Each row is a point. Two turns around zero, p and q, are shown by what they do to some points. Where does a point land after both, in the order given? Backwards means that the second turn is done in reverse. Each puzzle has new turns, and all numbers are rounded.
In the rows, 128 means zero.

Turn p:
[155  91 126] -> [162 107 150]
[ 95  95 122] -> [115  83 122]
[134 136 105] -> [142 134 108]
[ 90 207 165] -> [ 54 187 116]
[166 110 122] -> [167 128 144]
Turn q:
[ 97 138  95] -> [ 89 139 105]
[110 113 173] -> [123 106 174]
[102 133  90] -> [ 93 135  99]
[153 177 122] -> [147 180 123]
[178  79 160] -> [188  81 140]
Where do these land?
q, then p: [ 88 125 138] -> [ 92 108 133]
p, then q: [101  99 160] -> [109  90 157]
p, then q backwards: [132 108  62] -> [178  92  97]
q, then p: [145 134 108] -> [145 138 110]
q, then p: [175 173 172] -> [139 197 164]

Turn p:
[112 171 215 112 151 146] -> [125 170 180  83 152 189]
[108 108  76 140 148 157] -> [125  84  81 147 146 135]
[141  84 113 164 144 124] -> [156  88 134 156 143 106]
[102 102 124 140 103 145] -> [135 117 120 165 111 151]
[178 143  88 146  98 113] -> [141 155  99 143 126  67]
[162 157 201  62 128 121] -> [142 176 171  49  99 144]
[ 94 130  80 132 125  91] -> [ 74 105 112 153 120 105]
Turn q:
[148 155 125 136 157 128] -> [131 150 133 123 160 106]
[176  95 131 167  72  91] -> [201  94 108 142  89  98]
[ 82 131  89 106 108 158] -> [101 133  95 127 127 188]
[145 142  99 178 115  57] -> [159 120  78 177 134  73]
[ 95 131 155 126 155 126] -> [ 92 134 158 147 129 127]
[115 100 118 120 155 168] -> [116 108 151 116 156 166]
[ 81 184 133 133 150 184] -> [ 97 196 148 142 154 174]
[108 129 161  97 148 154] -> [ 92 139 167 109 121 143]
[203  84 142  88  93  85] -> [163  77 115  68  82  76]
Where do these land?
q, then p: [ 82 130 189 132 116 128] -> [128 175 154 172 124 162]
q, then p: [100 127  58 101 122 173] -> [133  94  57 110 147 167]
p, then q: [121 120  90 112 140  83] -> [102  91 110 157 100 128]
p, then q backwards: [159 109  99 144 191 113] -> [175  93 106 127 171  98]
p, then q backwards: [150  98 105 189 114 141] -> [137 125 112 196 130  97]
p, then q backwards: [140 166 165 109 113 144] -> [136 168 138 114 117 170]
p, then q backwards: [ 78 178 144 125 148 123] -> [ 85 142 119  96 165 162]
p, then q: [193  96 174 113  78 119] -> [179 162 116  95  78  77]
